Each point is reached from the start by the listed moves, each made once or not at all, plus a little noise. Say if it took an odd or an even number of moves. Then give how often each move was made.
(in the rows, 128 means zero)

Moves:
(1): [162 107]
(2): [153 170]
Start: [137  99]
Points:
[196 122] => even (1, 1)
[160 146] => odd (0, 1)

Moves:
(1): [208 133 128  99 141 131 117 128 131 137 133  97 131]
(2): [115 183 108 105 136 136 138 114 139 113 124 123  95]
(3): [131 152 191 141 139 144 132 135 127 107 120 123 123]
(4): [140 136 119 184 106 136 119 135 122 109 113 125 122]
(5): [120 117 115 152 195 148 128 123 112 130 118 123 136]
(6): [118 119 131 138 116 190 149 135 130 136 133 120 142]
(7): [122 143 123 151 135  94 183 124 137 131 143  98 144]
(8): [125 139 119 122 124 127 127 185 126 144 117 128 126]
(9): [122 133 132 151 127 124 106 129 218 136 141 131 139]
(10): [130 152 144 147 121 138 132 116 132 200 110 121 126]
(11): [110 138 142 133 134 119 101 147 101 132 197 107 127]
Start: [135  73  97 100 162 100 126 141 132 146 130 176  90]
Points:
[208 145  79 132 158 116  96 129 222 138 126 132  63] => even (1, 1, 0, 1, 0, 0, 0, 0, 1, 0, 0)
[127  88  85  95 154  98 120 201 126 152 121 169  89] => odd (0, 0, 0, 0, 0, 0, 0, 1, 0, 0, 0)
[100 152 141 119 249 137 106 145  97 107 178 136  60] => even (0, 1, 1, 0, 1, 0, 0, 0, 0, 0, 1)

Moves:
(1): [195 136 135 110 141 122 115 128 121 142 128 111 128 130 127 131 140 138
 130 119 136 128 139 125 122 112 108]
(2): [123 193 135 110 109 135 111 117 125 153 140 156 114 136 116 130 129 129
 118 145 140 128 127 130 132 128 119]
(3): [115 115 164 126 141 138 118 107 142 123 125 133 130 125 128 124 120 128
 115 112 140 122 139 108 123 130 118]
(4): [137 133 135 167 131 132 134 121 132 143 140 130 130 119 132 129 144 120
 126 133 134 127 124 124 135 135 125]
(5): [130 126 122 122 173 133 118 144 134 131 129 127 122 129 143 139 115 124
 128 117 104 118 114 112 132 144 129]
(6): [133 123 109 124 126 181 118 138 135 130 139 129 120 134 127 118 119 128
 144 137 137 152 158 128 115 118 131]
(7): [134 137 135 132 127 148 168 128 121 119 137 113 141 139 119 131 121 132
 122 126 119 123 138 126 116 125 130]
(8): [124 132 162 135 117 113 126 179 139 131 128 131 123 136 132 130 125 117
 128 133 131 134 126 118 118 122 127]
(9): [140 147 120 123 109 136 138 118 173 124 121 151 135 149 121 131 134 154
 129 112 132 138 133 129 119 136 169]
(10): [122 127 126 128 136 127 144 140 138 190 116 131 116 124 113 140 128 130
 124 104 131 121 121 138 120 113 122]
(11): [131 119 124 119 138 111 128 138 131 133 164 129 124 123 128 127 119 149
 118 123 146 134 117 125 124 121 139]
(12): [132 120 133 132 131 134 123 123 121 131 123 168 128 128 132 130 109 131
 126 143 122 133 131 140 126 123 119]
(13): [109 129 127 133 127 132 106 131 124 129 126 134 179 125 139 135 125 127
 133 124 129 126 123 133 140 136 131]
(14): [128 121 137 125 133 140 130 133 119 142 133 122 110 202 137 151 125 136
 144 119 127 123 111 125 121 123 137]
(15): [125 131 129 115 126 129 132 117 127 134 128 123 132 126 176 117 107 120
 124 128 129 122 135 129 133 131 138]
(16): [136 122 123 125 124 133 125 121 129 120 123 124 126 121 130 163 114 119
 128 132 134 149 139 121 138 121 127]
(17): [125 128 123 116 133 131 133 129 130 128 140 135 132 124 145 136 163 119
 115 135 122 137 117 135 122 133 124]
(18): [113 135 123 131 128 135 130 140 118 130 111 128 126 118 146 138 145 184
 113 121 125 149 127 129 133 128 126]
(19): [125 133 133 121 128 130 138 128 123 120 131 134 124 111 125 140 141 140
 158 128 131 119 127 125 128 120 129]
(20): [126 132 134 131 140 137 125 116 138 145 123 116 146 132 127 134 122 133
 126 180 127 131 122 131 113 122 151]
(21): [130 135 126 125 140 130 140 138 122 117 116 131 134 125 123 123 130 124
 128 128 170 123 122 122 138 128 119]
(22): [123 137 122 138 146 121 132 111 124 129 124 131 139 132 133 102 121 118
 150 108 115 180 124 139 126 127 117]
(23): [118 125 123 123 136 106 134 124 125 126 136 127 136 135 132 134 132 131
 128 141 135 124 175 118 133 148 136]
(24): [138 140 150 131 152 142 117 127 146 120 138 108 116 118 122 133 149 135
 132 129 127 123 129 192 141 135 129]
Start: [131 123 181 128 129 104 143 122 167 113 141  87 125 129 136  91 134 108
 118 143 158 118 132 133 127 180 105]
Points:
[178 208 243 109 179 192 141 139 242 221 167 162 181 150 150 189 144 135
 123 187 187 153 210  94  80 168 124] => odd (1, 1, 1, 1, 1, 1, 1, 1, 1, 1, 0, 1, 1, 0, 0, 1, 1, 0, 1, 1, 0, 0, 1, 0)
[116 149 243 156 186 136 161  65 213 127 140 132 123 186 217 109 150 199
 157 112 170 169 180 180 137 207 144] => odd (0, 0, 1, 1, 0, 0, 0, 0, 1, 0, 0, 1, 0, 1, 1, 0, 0, 1, 1, 0, 0, 1, 1, 1)
[125 156 227 157 155 131 144 170 207 117 138 140 164 193 191 186 191 172
 111 155 209 168 152 183 159 212 137] => even (0, 0, 0, 1, 0, 0, 0, 1, 1, 0, 0, 1, 1, 1, 0, 1, 1, 1, 0, 0, 1, 0, 1, 1)
[140 191 249  71 195 194 119 160 172 182 170  84 171 228 238 149 132 162
  95 186 168 141 188  89  90 191 119] => even (1, 1, 1, 0, 1, 1, 1, 1, 0, 0, 0, 0, 1, 1, 1, 0, 1, 1, 0, 1, 0, 0, 1, 0)

Moves:
(1): [118 128 137 125 135 127 125 120 124 118 152 137 132 124 133 125 131 116
 121 131 105 129 126 118]
(2): [110 139 136 153 127 117  77 124 116 131 130 137 134 107 112 109 120 120
 124 122 128 114 104 114]
(3): [133  94 137 103 130 112 134 133 145 118 113 120 107 133 124 135 120 123
 131 159 121 105 136 144]
(4): [136 121 151 133 137 153 135 117 117 135 108 122 146 104 122 138 128 100
 114 144 144 118 126 117]
(5): [127 132 123 105 132 128 123 125 145 115 119 100 115 127 137 126 129 114
 125 123 131 152 104 131]
(6): [119 133 121 114 127 127 128 129 129 139 146 142 122 121  96 126 134 111
 136 146 111 138 147 141]
(7): [125 133 136 113 128 116 147 110 128 127 107 128 118 139 125 139 142 128
 134 123 126 154 141 126]
(8): [143 150 127 128 122 129 164 119 120 117 103 115 110 157 111 112 138 119
 139 106 138 106  99 102]
(9): [110 141 121 118 134 126 125 135 116 142 135 132 128 131  94 104 144 134
 115 110 108 140 118 134]
(10): [135 125 124 136 127 130 120 129 119 126 136 132 126 125 133 128 123 138
 128 107 113 126 135 144]
(11): [127 128 138 126  95 138 138 115 121 110 121 139 140 114 125 120 110 129
 117 143 128 122 160 112]
(12): [133 121 120 123 113 153 125 109 129 146 139 158 118 107 134 113 134 133
 126 157 138 125 125 138]
(13): [130 120 123 144 143 136 118 114 125 134 111 114 127 145 115 128 114 125
 132 140 112 136 119 130]
(14): [132 139 138 113 116 141 141 116 118 139 124 132 120 144 135 113 116 143
 136 148 160 127 128 142]
(15): [135 119 123 134 135 133 147 129 115  99 126 116 105 134 120 107 141 129
 137 135 128 132 144 133]
(16): [108 143 126 167 127 147 109 122 137 136 156 122 135 123 126 111 137 123
 123 121  92  96 147 114]
(17): [112 117 138 136 135 138 145 146 125 107 123 120 122 133 133 125 119 133
 144 113 129 139 132 126]
(18): [136 113 130 125 141 136  91 120 160 134 137 133 116 125 107 144 117 128
 108 145 155 116 159 120]
(19): [128 108 143 131  99 135 135 115 124 116 134 124 133 123 128 160 149 135
 125 133 138 134 129 149]
(20): [129 122  97 131 118 121 117 110 115 134 157 130 115  96 132 147 120 121
 114 159 150 100 124 135]
(21): [137 106  97 134 129 143 133 127 116 156 133 140 143 154 128 112 125 105
 124 143 147 128 148 127]
(22): [125 123 121 112 141 132 124 124 126 107 121 124 126 127 138 131 136 139
 128 130 132 108 124 138]
(23): [131 117 126 113 121 129 117 121 116 133 125 123 129 106 116 115 129 136
 147 138 116 110 108 113]
(24): [128 121 134 119 136 127 135 113 135 117 126 134 141 121 119 111 124 137
 132 125 141 112 130 129]
Start: [132 128 149 147 145 136 117 121  97 140  98 115 146 159 143 123 125 144
 110 113 136 162 133 115]
Points:
[140 110 112 132 172 155 104  74 119 109 104  82  86 159  75 117  92 120
 117 126 163 135 128 122] => odd (0, 0, 0, 0, 1, 1, 0, 1, 0, 1, 0, 0, 1, 0, 0, 0, 1, 1, 0, 1, 0, 0, 0, 1)
[ 72  77 123 224 160 182  21  57  82 159 182 130 166 135  62  93 115 113
  63 145 134  95 162 104] => odd (1, 1, 0, 0, 0, 0, 0, 0, 1, 0, 0, 0, 1, 0, 0, 1, 1, 1, 1, 1, 1, 0, 0, 1)
[153  51 137 144 177 224 113  30 102 157 107 125 112 150  28  37 134  62
 115 238 121  50 182  76] => odd (1, 0, 1, 1, 0, 1, 0, 1, 0, 0, 0, 1, 1, 0, 1, 1, 0, 1, 0, 0, 1, 0, 1, 1)
[143  84 114 114 119 165 155  21  53  79 122 134 115 169  72  98 161 137
  68 140 180 103 206 119] => odd (1, 0, 0, 0, 0, 0, 1, 1, 1, 1, 1, 0, 0, 0, 1, 0, 0, 1, 1, 1, 1, 1, 0, 1)
[ 97  77 189 128  96 204 111  23  61 158 118 144 141  91  49 100 155 113
  92 202  25 131 186 132] => odd (1, 0, 1, 1, 0, 1, 1, 0, 1, 1, 1, 1, 1, 0, 0, 1, 0, 0, 1, 0, 0, 0, 1, 0)
[106 124 208 173  74 203  73  42  49 143 123 141 193  66  73  74 116 136
 111 161 128  80 166 110] => even (0, 1, 0, 1, 0, 1, 0, 0, 0, 1, 1, 0, 0, 1, 0, 1, 0, 0, 1, 0, 0, 0, 1, 1)
[139 134 114  99 139 191  87  11  68 207 104 157 104 127  34  54 127  83
  74 177 233 127 128 122] => even (0, 1, 0, 1, 1, 1, 1, 1, 1, 1, 0, 1, 0, 1, 0, 0, 0, 1, 0, 1, 1, 0, 0, 1)
[ 97  93 147 141 156 208 109  44  56 105 133 134 112 130  22  17 109  78
  77 216 174  14 208  85] => odd (1, 1, 1, 1, 0, 1, 0, 1, 1, 0, 1, 0, 0, 1, 1, 1, 1, 1, 0, 1, 1, 1, 0, 1)
[132  87  92 114 111 159 137  55  76 125 118 122 131 133  78  63 118 107
 121 204 135   7 176  88] => even (0, 0, 1, 0, 0, 1, 0, 1, 0, 0, 1, 0, 0, 0, 0, 1, 0, 0, 0, 1, 1, 1, 1, 1)
